Rows are points. The last column is the point's height on a tilted bowl or saddle (a function of degree 2), plus a little noise. Count its main directions that bend up, bend down and stay straight.

Points, 17 rows:
[43 46 15 -2]
[3 -1 5 1]
[7 -19 17 -4]
[-21 -36 -35 -22]
[-46 -34 -25 -7]
[-60 -36 38 25]
[-4 -10 -46 4]
[77 -12 39 62]
[22 30 -48 19]
[9 53 -12 -3]
[-95 -6 18 95]
[2 26 18 9]
[-80 19 -10 91]
[-41 70 -64 80]
[-47 21 27 46]
[12 5 0 1]
[47 19 35 24]
Directions: 2 up, 1 down, 0 straight

Points, 22 rows:
[-14 -23 -1 48 37]
[6 37 -5 -9 6]
[-36 -32 -59 20 35]
[-89 -6 41 13 36]
[-60 53 29 21 -5]
[-5 62 36 27 -13]
[-29 -78 53 -5 23]
[23 23 42 -41 4]
[44 59 -43 59 -6]
[-14 70 -19 7 -5]
[-27 16 -14 4 13]
[-9 33 -48 -10 12]
[7 -21 3 32 18]
[-23 -7 -14 6 19]
[59 53 -75 40 3]
[-2 25 13 -24 4]
[15 -8 -24 23 13]
[-2 43 35 95 2]
[-40 -67 36 81 95]
[51 16 -83 -26 19]
[-42 -7 23 -28 5]
[-16 19 -7 -6 9]
Directions: 1 up, 2 down, 1 straight

Points, 24 rows:
[0 40 -32 34 -25]
[33 4 -3 28 -28]
[9 -45 -42 -2 2]
[-25 -15 -16 39 -18]
[-36 -34 -17 -5 -3]
[9 0 -40 16 -6]
[-6 -59 69 29 -64]
[-44 42 -6 1 -17]
[-43 17 42 -86 15]
[-24 -30 24 -27 3]
[-23 -41 38 17 -32]
[38 35 17 0 -38]
[0 -30 -5 33 -20]
[-56 -13 -12 7 -13]
[-37 -8 -91 20 -12]
[17 37 -42 57 -39]
[37 11 -27 10 -18]
[-36 11 -13 56 -29]
[-29 35 -27 -27 2]
[13 -29 -41 -55 24]
[21 33 95 -15 -67]
[24 12 40 88 -95]
[40 62 62 14 -95]
[-37 25 23 3 -21]
Directions: 0 up, 3 down, 1 straight

Points (23 x 5):
[44 3 12 60 11]
[34 -31 2 14 15]
[-80 -95 -9 10 -9]
[-49 -18 -41 41 71]
[45 -1 -9 -18 20]
[23 -27 3 45 19]
[-38 8 23 0 -15]
[-9 -24 -41 -9 84]
[9 -54 31 5 -46]
[8 28 -18 -51 47]
[18 32 28 -8 -35]
[9 -17 -8 -48 23]
[-25 -25 16 -44 -30]
[-44 54 8 -3 27]
[-40 -49 -22 22 44]
[-8 -43 -36 17 70]
[-8 51 -66 -8 81]
[48 8 -14 15 18]
[-76 -27 7 2 10]
[44 18 75 1 -61]
[29 1 13 5 -12]
[-40 27 -28 12 54]
[-3 52 36 -48 -34]
Directions: 2 up, 1 down, 1 straight

Points:
[52 -43 -26 -47 -35 0 28]
[-35 9 -47 18 -3 -22 -3]
[15 40 -28 66 -37 53 71]
[0 5 -63 -9 34 29 8]
[5 5 17 16 -51 7 46]
[-4 32 14 -10 -57 19 65]
[47 -10 26 51 -6 57 57]
[-30 0 -29 -47 71 0 19]
[-51 -16 -35 26 36 -46 -16]
[28 -1 37 -31 -87 11 94]
[57 36 -21 37 -9 48 37]
[0 13 -17 -13 -20 25 24]
[-50 11 -29 -44 68 -16 25]
[-23 -35 -22 -1 4 57 33]
[35 -7 35 -28 33 19 -1]
[22 -23 -6 11 28 42 15]
[-63 47 -55 -2 62 40 47]
[-52 0 37 21 -75 -2 81]
[27 -8 38 8 -29 -22 29]
[-77 -52 -33 46 4 48 21]
[-32 -8 -54 14 -14 -8 0]
[-21 13 -49 2 35 -22 -3]
[-23 -44 10 38 -12 -3 11]
[9 -17 -20 1 -3 -95 32]
[22 -4 69 46 -4 -34 20]
[61 -9 -53 12 46 -31 8]
[-29 5 27 -14 52 -64 7]
[33 -16 8 -51 16 10 3]
[22 12 46 -54 -48 -92 95]
[16 -9 -20 31 -44 -20 22]
[-35 75 31 10 -41 27 91]
[-40 -27 32 -7 54 -20 11]
[63 -30 -33 -4 50 29 8]
[6 -40 78 -35 24 -5 36]
[-27 -31 -10 -43 -32 -20 36]
[-47 -24 1 -2 23 19 18]
[66 3 12 13 -7 -42 14]
[-65 -4 -34 37 22 51 32]
Directions: 4 up, 1 down, 1 straight

Points, 39 rows:
[17 -23 3 -16 -8 -13 5]
[36 -14 -16 -26 -26 -24 64]
[65 30 -15 24 12 3 71]
[23 28 8 -12 7 -32 42]
[20 7 27 34 -27 -7 26]
[-43 3 -16 -39 -59 -27 22]
[25 -44 11 11 36 -11 -14]
[-10 -6 -27 8 2 10 -52]
[-30 15 -33 -34 -24 7 -11]
[-28 -20 -13 13 -3 6 -49]
[-41 15 -43 12 -42 -2 -8]
[-65 11 -21 -14 56 -27 -42]
[22 -80 66 15 95 24 10]
[-24 13 30 -2 -27 5 9]
[-44 18 -23 1 -11 -39 -27]
[-9 -10 41 -22 14 -47 66]
[1 -56 11 58 13 -17 19]
[23 -55 37 -5 13 20 -11]
[-20 56 -31 37 -10 39 63]
[-22 6 28 43 -11 38 7]
[25 -12 -43 4 11 -49 4]
[-36 -51 33 -17 -11 -34 44]
[0 16 40 -10 9 -22 34]
[4 -22 -10 2 -33 -4 -7]
[10 17 64 -10 1 -35 94]
[71 -20 -23 1 -1 -19 95]
[2 15 -7 19 -5 6 -19]
[-8 12 -49 -22 -28 41 19]
[24 -37 -5 -23 51 40 -81]
[23 -29 6 -13 -7 -3 3]
[-5 -39 -1 -24 -31 5 -4]
[39 17 49 21 22 54 2]
[-33 -2 -29 -4 -13 29 -37]
[-39 41 -18 -12 22 31 -12]
[-7 10 -16 51 30 16 -35]
[4 0 -17 -15 -14 -50 17]
[-7 43 59 15 10 -14 70]
[-1 45 14 14 5 -11 22]
[2 21 30 13 5 -2 3]
Directions: 4 up, 0 down, 2 straight

Points:
[-42 27 -14 41 14 24 -62 24 -33]
[-18 35 -26 24 3 38 30 -8 37]
[10 -19 -1 -3 -23 -16 22 -7 -15]
[-5 -2 11 21 -10 11 -21 35 -11]
[-41 5 12 -19 -48 -30 -35 -18 9]
[-1 -8 -2 29 -19 -8 -10 0 -27]
[-7 -47 -13 -42 3 -20 -2 1 17]
[-1 2 27 -7 -12 -51 -52 -37 7]
[-40 65 -23 -26 33 31 -45 -11 10]
[9 -18 38 -18 9 -34 -7 10 -4]
[-13 47 19 -26 32 -21 59 1 -36]
[-33 -8 -51 -30 27 18 0 21 52]
[-36 -13 5 2 38 -1 -56 35 17]
[72 41 -10 -9 -3 40 -1 -14 16]
[-21 1 15 -48 -29 -25 20 -3 16]
[3 21 44 -25 -47 -17 -8 57 77]
[12 -1 -7 -22 -40 3 -6 0 1]
[-20 -28 50 14 -2 -5 -3 -22 -20]
[-24 -21 -12 40 -32 -4 28 -43 -40]
[-1 51 6 25 -18 61 -27 37 -27]
[11 17 -14 -31 18 50 28 37 28]
[-38 -5 12 -18 26 -24 -1 -14 14]
[0 25 3 1 -23 42 14 25 30]
[-4 25 -33 24 -40 23 -13 -82 -38]
[4 9 7 -16 -1 -39 4 19 -13]
[-17 -34 10 -8 -40 10 6 2 10]
[60 39 10 16 13 -35 75 35 -3]
[-38 -5 -41 -11 18 14 -29 -55 95]
[-7 -23 -64 21 44 3 2 8 23]
[52 -23 29 -16 68 -1 13 -19 6]
[-8 23 7 22 4 -77 -16 -65 -88]
[3 21 -6 -27 18 20 53 42 32]
[-6 -38 -20 26 -28 -35 -8 -23 -55]
[26 9 21 -4 25 0 -11 -9 5]
[-34 -19 -30 24 39 7 -19 -26 64]
[-5 -4 -16 0 9 -20 30 8 -11]
[21 43 -11 3 -42 -4 12 18 -5]
[19 20 -8 -22 -46 28 -35 1 -14]
[6 4 23 36 -3 -27 -39 30 -50]
[2 -4 9 -15 -75 22 -18 23 18]
[-9 -7 -33 3 2 -38 -5 -66 -17]
[12 4 -29 -8 -24 39 -9 -6 5]
[5 41 27 0 -49 41 29 20 54]
[-34 -27 21 2 -66 17 -10 -20 -19]
[54 -15 55 -87 28 -17 -22 2 31]
[85 -27 -31 39 23 -19 36 10 -77]
[11 21 -5 1 -12 10 41 26 31]
[12 -22 -18 40 -30 -24 -22 45 -53]
[1 8 28 2 -2 6 -45 -21 8]
[14 -1 -11 -72 -29 -15 -21 -9 11]
[72 -6 23 25 -13 -25 -43 -23 -31]
[15 -8 42 25 95 -23 -37 -36 36]
[16 -29 -39 -25 4 -12 2 3 -11]
[35 1 7 -11 32 8 36 -18 12]
[9 -33 5 -3 -6 -29 -10 4 -16]
[-14 -32 -25 2 -20 24 12 -28 16]
[-28 -31 28 -4 10 15 19 -17 10]
[-24 -20 41 -21 -19 -4 -30 -32 18]
[-35 39 1 9 0 46 2 40 13]
[8 18 -19 -39 -23 -45 -31 -15 -13]
[-23 12 36 -15 30 64 -20 -14 24]
[14 22 33 3 -21 -38 32 -51 -56]
[-37 -7 67 -6 41 3 -33 18 -14]
[-23 -63 -15 -11 3 29 19 39 30]
[-39 32 -57 25 54 -17 33 8 -6]
[-9 17 19 -35 18 -31 -13 16 2]
[-13 -42 13 -21 -60 -22 43 -12 -11]
[-18 -7 21 -36 -4 -4 -39 12 37]
[37 26 -32 -35 -2 39 -23 13 -15]
[-40 -26 -22 14 -21 2 40 -23 12]
[2 35 -13 -39 13 42 -58 8 3]
[29 44 14 28 -17 0 -23 30 -33]
Directions: 3 up, 5 down, 0 straight

Points (66 x 9):
[2 53 -16 -32 1 32 16 -46 -24]
[-25 17 -39 29 24 -33 -12 32 18]
[25 0 -26 16 27 -2 7 -35 36]
[-23 -35 40 -13 -20 -26 -5 -23 31]
[-13 -13 -27 -20 -39 -18 14 14 -7]
[-29 -7 7 7 27 26 -17 14 18]
[-8 9 -21 42 -38 -34 -8 -18 11]
[63 31 -28 3 -11 3 -10 -7 -3]
[-48 5 -7 -31 24 -21 -15 3 18]
[18 -25 -8 -15 -7 -1 -3 10 17]
[23 23 20 30 -11 7 7 -19 19]
[26 13 -23 -2 28 -19 -56 20 30]
[-27 23 43 -37 3 6 25 -16 -5]
[-33 -9 10 24 -34 8 -2 -45 -9]
[20 2 -32 -8 33 -4 12 -13 31]
[-23 -1 29 -3 -3 35 -1 -56 -23]
[-4 18 8 6 18 -29 -11 -10 18]
[9 -12 -22 48 16 -9 -5 -9 42]
[7 -5 -55 -17 -11 -7 -46 -14 -3]
[4 -67 10 3 26 -17 -30 -20 88]
[6 27 -43 -20 -21 8 -21 -9 -35]
[12 41 -14 -2 9 2 -29 -57 -1]
[-15 40 9 36 -2 -59 3 -37 19]
[-32 28 -7 22 24 -29 -40 12 33]
[4 -30 -34 -72 38 -12 -22 6 68]
[-4 -2 9 27 -29 6 -15 -3 10]
[13 14 -29 -7 -8 1 34 23 10]
[-1 -15 -33 7 6 34 13 19 22]
[-36 -45 37 -17 24 7 -8 8 43]
[-54 -19 16 -22 22 -8 -14 -23 13]
[-15 -8 -6 -25 -7 -22 -38 29 11]
[-21 -21 -36 -3 17 49 26 52 29]
[-24 -10 12 13 64 -2 0 -11 29]
[-4 -12 15 -21 -2 2 -22 16 9]
[-23 -22 11 43 21 -20 44 0 47]
[-17 42 16 -38 -25 19 -41 -95 -95]
[-26 -33 21 -79 2 4 1 26 39]
[32 -42 -21 11 -31 24 33 -22 45]
[11 -20 3 -69 -42 -31 -9 5 -19]
[31 -49 -1 39 5 28 -52 10 66]
[-56 -7 -22 17 -22 24 -22 -12 -12]
[-41 21 -31 -6 15 -39 24 17 16]
[-5 -7 11 27 -17 33 5 -15 16]
[-16 38 -15 -7 -14 -29 -19 -9 -16]
[-42 6 -19 46 31 15 -30 28 23]
[-60 17 9 21 -34 -10 19 82 49]
[77 15 -21 7 -48 -7 10 10 -27]
[16 -55 -32 17 -50 47 -10 -53 25]
[-14 26 50 3 1 41 19 16 25]
[3 9 34 4 24 -10 -14 51 28]
[-8 -4 -8 -5 25 -4 6 -2 20]
[18 7 40 -13 21 -18 -21 69 24]
[6 29 13 -7 -40 18 -10 1 -32]
[14 -67 16 -45 -5 43 -41 -7 34]
[21 -1 32 37 -42 -7 34 -33 31]
[12 12 18 -12 21 11 28 -17 18]
[54 6 -16 -13 -54 16 16 35 -34]
[63 -36 32 51 -13 -31 -6 15 75]
[-31 -10 -22 -19 1 -14 27 -9 8]
[64 10 3 -17 15 22 -10 -44 26]
[50 7 0 15 8 -77 12 -24 38]
[16 3 -17 57 34 13 -47 27 47]
[6 1 -27 -25 -3 -3 -13 17 -4]
[8 -34 0 -36 -18 20 -24 -45 -12]
[6 20 8 15 -6 -34 26 -22 11]
[30 -5 -25 4 -20 -15 18 23 9]
Directions: 4 up, 2 down, 2 straight

Points:
[-69 -1 -65 44 11 19 38 -52 47]
[-12 48 -5 3 63 -7 30 -21 -4]
[-47 -20 11 -42 -6 -1 -27 -19 6]
[33 0 -10 50 -27 4 2 -50 -18]
[20 46 -10 9 -7 -1 3 -31 -6]
[-61 -50 -1 -52 -11 -21 39 -12 54]
[52 -38 -2 1 -44 -27 -25 -79 60]
[11 -58 -45 -2 -9 32 -9 -2 -28]
[-20 32 2 16 -44 -53 19 -7 -8]
[-8 4 13 40 -46 -21 70 -19 -1]
[32 28 40 23 42 -37 12 -3 6]
[28 5 -10 -27 5 -29 20 13 41]
[34 6 37 6 -18 -2 -45 39 27]
[38 62 10 -3 8 2 -7 28 42]
[-11 -44 -10 -20 -15 54 8 24 20]
[-42 -12 20 -3 17 -41 -36 -7 -24]
[0 -42 -11 -57 -18 -27 -39 9 55]
[-18 3 41 10 15 7 -9 -17 -15]
[-43 -21 2 58 21 13 -44 8 8]
[13 -1 -7 -41 21 -38 -27 -5 28]
[-36 21 25 -12 -34 -49 0 21 12]
[16 2 51 -19 3 -39 5 -10 19]
[-17 15 58 28 12 37 26 8 25]
[-31 -13 7 58 -41 24 -27 -13 -2]
[-25 16 -9 -5 -4 -39 -8 5 0]
[22 34 -9 -12 -40 -36 16 -44 28]
[13 6 4 3 -41 25 -34 16 -25]
[2 47 52 41 -43 41 7 6 -8]
[-19 0 -39 -1 0 34 -18 21 -18]
[-39 -23 -45 23 12 -11 15 35 32]
[-14 14 54 -37 -53 45 28 -10 34]
[31 -12 -35 4 -13 1 -5 25 -17]
[23 -77 -45 -2 49 23 13 57 95]
[-11 -27 -44 39 16 -34 27 19 15]
[-13 15 -24 44 -22 -29 -5 20 -16]
[-14 28 -25 -31 -8 2 -9 -36 -2]
[68 -45 40 15 -3 13 -15 -6 50]
[53 -22 -11 25 -1 1 14 4 -2]
[1 22 -3 27 19 18 -27 21 2]
[24 66 -52 20 37 28 65 -6 71]
[42 23 -70 11 32 -7 -62 -52 -6]
[-23 -14 52 -23 46 18 18 -2 9]
[-3 11 14 -14 -53 -18 -29 -4 11]
[-1 -61 31 -14 -14 -29 6 44 58]
[54 23 -18 1 -3 -40 -12 -7 15]
[6 -2 -4 22 -19 -21 2 -24 -24]
[-9 -8 -42 22 20 -32 17 -8 -7]
[-35 -42 5 46 11 34 12 22 37]
[17 -25 -14 -14 -13 1 18 0 9]
[-12 95 51 29 -22 -38 3 23 17]
[-19 -34 -33 -7 34 19 -1 -6 -27]
[-2 16 -28 -11 83 -16 80 -37 24]
[-17 -25 -16 -17 -17 -50 13 50 46]
[8 5 29 28 19 -7 33 48 40]
[18 20 28 2 7 5 38 -38 -2]
[23 1 6 24 -49 -18 -14 -11 -29]
[-11 3 -36 35 -15 31 14 -56 -16]
[-15 -25 8 71 -39 -10 40 -13 0]
[14 -26 40 43 36 73 -15 -12 42]
[2 0 -26 33 3 2 -58 21 -21]
[43 39 10 -58 -28 17 -5 -14 52]
[-21 -27 77 -25 -3 -14 -36 -30 42]
[-55 -14 -49 -8 8 -37 43 14 54]
[5 -59 51 -16 -28 49 -46 -10 65]
[-7 4 6 -38 -50 -3 -12 14 27]
[-18 0 -14 -9 30 7 -2 -40 -41]
[-17 -58 7 5 65 69 5 8 29]
[20 38 -14 42 12 80 -45 -41 -26]
[-24 6 22 32 -1 1 44 -24 -14]
[48 -26 -1 34 -25 15 -56 27 -35]
[-3 -41 1 4 12 -18 33 0 9]
[-12 6 1 30 3 -6 14 -11 -20]
[-14 27 -25 37 -27 19 -5 14 -15]
[-37 21 -30 28 31 13 5 -10 -5]
Directions: 5 up, 2 down, 1 straight

Points (62 x 9):
[-26 -45 -12 84 17 -21 53 -14 22]
[44 -5 60 -10 -7 -9 -21 28 -51]
[-12 -19 42 27 -10 -63 56 19 72]
[-63 17 74 10 -7 2 -9 -30 69]
[25 -27 -15 -42 34 11 -16 42 48]
[-24 -56 15 -20 -33 -19 -15 -7 -26]
[-50 20 -55 15 37 -36 10 20 57]
[-10 -33 -13 44 2 35 19 -33 4]
[-34 17 -35 -35 5 7 -14 -52 0]
[14 -52 -15 -11 -20 17 -13 23 -25]
[-52 43 2 11 36 1 -21 -3 62]
[0 16 -58 -25 -51 -2 -13 3 2]
[18 5 67 -6 18 5 29 -14 37]
[16 12 31 25 -16 -58 17 -27 51]
[18 72 -13 49 20 -17 -23 -24 20]
[-6 -32 14 -8 -9 -24 -32 -18 -38]
[-22 -2 9 -30 27 -5 62 -26 25]
[-16 -2 20 -29 51 21 0 38 71]
[9 -3 -5 -10 -13 12 55 7 7]
[-52 2 15 -17 -10 -44 34 -2 74]
[5 29 -22 38 1 3 13 -2 17]
[-32 -46 -1 -14 24 -8 12 2 16]
[-15 14 17 -26 -30 72 6 12 8]
[-17 -6 -24 72 37 9 -13 -46 28]
[6 -7 27 -14 51 -10 45 -9 54]
[-40 19 16 -50 -36 -15 -51 -16 0]
[37 18 -46 11 -12 7 -16 66 27]
[47 4 -7 36 55 41 -22 18 27]
[22 -29 -7 -24 -19 0 40 -24 -1]
[-22 -7 36 9 -35 20 29 28 24]
[-34 23 18 -47 20 -13 -53 -29 16]
[-7 -3 27 25 20 66 -5 5 21]
[-28 -10 14 3 -25 -14 39 50 58]
[22 -27 11 -45 20 3 2 3 26]
[-74 -5 29 -5 2 6 10 -15 77]
[40 -12 -52 -23 -1 -56 -2 -48 -50]
[-10 -4 5 18 -60 -30 12 43 55]
[20 -5 30 -42 15 -3 -2 -45 42]
[11 29 10 11 -12 -95 32 5 95]
[57 27 -71 9 7 -5 17 -29 23]
[-40 -8 45 -11 -6 -25 -13 -11 32]
[17 28 5 15 13 -47 -1 -12 30]
[-28 49 29 -15 -38 88 -9 26 -18]
[17 -25 27 19 -38 -42 -21 17 -35]
[23 -16 -6 20 13 -53 -7 38 -5]
[47 -21 -11 26 47 8 28 -24 37]
[12 35 10 -1 46 28 -5 9 40]
[-1 56 -14 6 19 65 13 -33 16]
[5 14 24 -21 25 14 -1 29 34]
[-16 80 2 19 48 -20 20 -16 55]
[2 32 6 -15 -20 1 -43 -41 2]
[-39 28 -45 51 14 -44 46 -22 30]
[21 -48 -15 -4 -16 -34 -6 -9 -54]
[-19 52 33 -1 -14 29 40 45 -13]
[-45 -29 -75 -11 -21 7 57 25 -64]
[17 32 -3 -15 -28 -39 0 -5 41]
[-14 -34 -40 14 28 26 -44 32 20]
[37 33 13 -37 -33 -3 72 27 57]
[-30 25 -12 -48 18 13 -12 -7 57]
[-4 45 11 -14 -21 9 19 -36 44]
[51 -27 -1 -14 22 7 -11 -14 16]
[24 38 40 15 -12 7 17 60 -33]
Directions: 3 up, 2 down, 3 straight

Points (66 x 9):
[-95 -19 -8 58 -17 -6 49 5 -64]
[-6 -10 -2 -17 0 19 -31 -21 0]
[8 -4 -23 19 7 48 5 -9 -21]
[-22 8 -1 9 -6 47 7 -9 -7]
[-8 43 -10 -22 15 8 -10 17 -45]
[1 -11 5 1 -24 -27 0 21 -6]
[8 69 7 -2 8 -27 38 34 23]
[26 1 34 -24 25 14 29 -21 -52]
[28 -30 -35 -22 20 17 5 31 -80]
[31 -7 -8 13 15 2 -45 37 -71]
[-15 -16 -18 2 -29 35 4 -14 8]
[7 73 -21 -5 42 6 2 -7 -73]
[26 19 -3 -24 -11 18 19 0 -45]
[-63 -2 -2 9 7 -15 -21 11 -36]
[-47 -62 0 16 14 17 43 -11 -42]
[26 11 -7 -5 30 -7 -27 16 -50]
[11 23 -8 -1 14 2 2 47 -35]
[-2 15 18 -15 -9 -39 8 7 -3]
[45 7 -36 -30 10 -11 21 -27 -79]
[33 22 -27 4 54 -13 -18 -36 -93]
[-17 -22 12 -52 33 -14 32 -17 -37]
[-28 -19 -11 21 -31 -19 -45 -18 8]
[24 30 -54 16 6 6 28 -1 -60]
[-46 56 6 3 20 17 44 -16 -19]
[-16 -12 18 -25 -14 -15 7 40 -24]
[-12 -12 -29 15 -26 0 36 -14 -17]
[-12 35 -37 5 57 24 -18 1 -85]
[1 31 12 17 -7 30 -6 22 -30]
[23 24 -13 14 -3 -5 -30 -15 -25]
[31 33 39 -12 5 0 5 27 -53]
[8 -23 17 -8 -23 12 -46 36 -37]
[-10 18 30 -36 16 -18 28 -16 -29]
[21 -27 -54 -12 -31 4 31 -17 -53]
[-26 -37 33 8 23 -2 12 33 -28]
[12 38 -48 11 -1 -27 23 25 -19]
[35 20 32 19 2 -7 -5 23 -46]
[48 -20 -4 -17 -26 -3 -29 24 -39]
[11 -31 1 5 18 13 26 5 -29]
[7 40 29 -3 -12 2 -24 -37 -36]
[5 -2 -14 -32 -17 22 -21 -15 -13]
[-31 -3 -16 5 -47 18 -12 -30 22]
[-25 -58 -4 -29 -8 25 20 -24 -16]
[20 -18 -16 -63 -42 -8 7 9 -50]
[-41 28 -7 -16 12 -36 -40 -47 -63]
[16 -12 15 19 -18 22 -43 9 -12]
[0 20 38 2 -12 3 -29 -20 -23]
[-16 6 6 -12 33 12 -19 8 -29]
[-21 -29 26 25 11 0 10 25 -21]
[51 -21 -19 -8 -12 0 -44 -1 -25]
[-35 2 -69 7 -3 -38 -5 -30 -60]
[-50 -11 18 1 40 16 -61 -16 -57]
[-31 31 -1 -20 -39 -2 -35 -38 -24]
[-23 0 15 31 3 34 1 -9 2]
[24 -48 18 31 18 1 -29 -7 -30]
[41 -45 -10 6 35 -49 -64 -50 -64]
[-42 -43 55 -17 33 -30 33 -4 -42]
[-12 13 -6 30 -31 -19 2 -29 12]
[15 -4 -14 13 -4 -39 -6 -58 -23]
[-39 -50 20 -16 28 -3 19 23 -32]
[58 51 10 -6 39 2 19 5 -95]
[20 22 -13 14 1 -14 4 1 -16]
[-8 5 32 6 -37 36 8 20 -26]
[-15 -29 19 43 10 -13 7 -2 -18]
[-45 39 72 31 -21 8 0 -32 -55]
[-14 -23 61 -19 29 27 22 6 -34]
[5 11 -32 5 -9 -1 -14 17 -25]
Directions: 1 up, 5 down, 2 straight

Points:
[-8 -36 -24 26 4 -16 -10 -24 -12]
[12 -33 27 11 8 19 11 9 47]
[26 25 -9 -40 -28 5 10 5 36]
[-16 21 10 25 29 6 -18 14 -8]
[-9 -17 22 28 15 -41 -50 -24 -72]
[31 19 -24 14 -5 5 -6 -11 48]
[27 11 -2 45 -2 6 1 34 53]
[51 -38 51 -33 -22 -8 -22 -56 84]
[-27 -14 10 16 4 4 -16 -17 16]
[41 15 8 -17 -23 -51 13 -10 -23]
[-23 26 10 -5 -33 29 -15 -22 59]
[11 0 -7 10 21 10 2 28 -4]
[-1 -11 13 43 -3 11 -25 9 37]
[-4 -31 34 22 3 -17 24 10 21]
[-14 40 -24 -19 -5 42 -18 13 47]
[-14 -32 35 42 26 -9 74 -1 63]
[48 -21 6 -28 -19 6 -35 11 54]
[46 -30 4 26 49 -20 15 23 -15]
[5 -1 26 -20 -4 53 -4 -13 81]
[17 1 -38 0 -15 3 -9 4 35]
[-4 -30 4 18 19 11 5 25 -1]
[-56 19 -37 -12 -20 50 -12 -26 91]
[-3 -17 12 26 -21 -36 -10 -15 -27]
[89 -5 21 -31 7 -40 14 7 10]
[-22 -35 -34 10 -28 12 -42 -60 83]
[-48 20 10 38 16 -9 -16 -18 6]
[2 -35 -49 -6 20 16 -16 6 -16]
[-20 29 12 -46 -5 95 18 -5 70]
[-27 14 10 36 1 4 66 9 13]
[-1 57 30 -22 -28 -43 1 35 4]
[-6 44 33 -10 3 -80 -5 -36 -39]
[-25 -28 11 -20 37 -28 16 30 -61]
[-5 -50 -7 -53 49 -18 -55 -50 -95]
[-21 -2 4 -4 18 -10 -9 10 -30]
[-4 -8 25 -23 -23 -37 -11 28 -22]
[-15 -41 -4 5 -2 -9 -32 -65 47]
[12 11 -28 -4 17 -6 -2 -9 -6]
[-10 29 -11 1 18 -41 -12 -8 -45]
[-22 20 27 0 10 10 15 25 9]
[-38 13 5 -23 -27 15 -23 32 7]
[10 -59 -20 40 28 35 2 14 58]
[-52 -18 21 2 -5 -47 25 31 4]
[30 -14 25 -36 15 3 -23 27 -26]
[-8 -11 -8 25 51 13 15 -22 18]
[-10 14 -19 34 -40 4 23 33 9]
[29 -10 -7 -31 24 -25 23 8 -50]
[30 20 -42 30 14 0 5 -2 32]
[12 17 -1 -3 12 30 -2 14 28]
[44 -60 5 11 17 -16 -9 23 -2]
[-37 -47 30 -23 1 34 -7 14 5]
[-14 -24 3 -7 -16 14 -12 39 1]
[1 -1 29 -23 -17 -43 -7 -23 -23]
[9 -27 17 -21 -7 -29 35 58 -19]
[36 -12 -27 -23 4 -47 14 18 -27]
[-27 -20 -14 -16 0 -24 -15 2 -38]
[10 -24 -41 18 35 13 -17 -19 11]
[8 -22 -6 -2 32 5 30 12 -34]
[-31 -8 -30 21 9 -4 2 -6 -13]
[9 -10 -20 -31 3 19 -39 9 6]
[33 50 -1 -19 28 -20 -12 -11 -16]
[-35 16 -17 -7 -29 -58 26 -1 -27]
[9 -10 -13 2 8 -6 10 -36 19]
[15 45 -23 -10 47 3 34 12 -29]
[-20 -5 -59 -20 -30 11 30 -17 35]
Directions: 3 up, 2 down, 3 straight
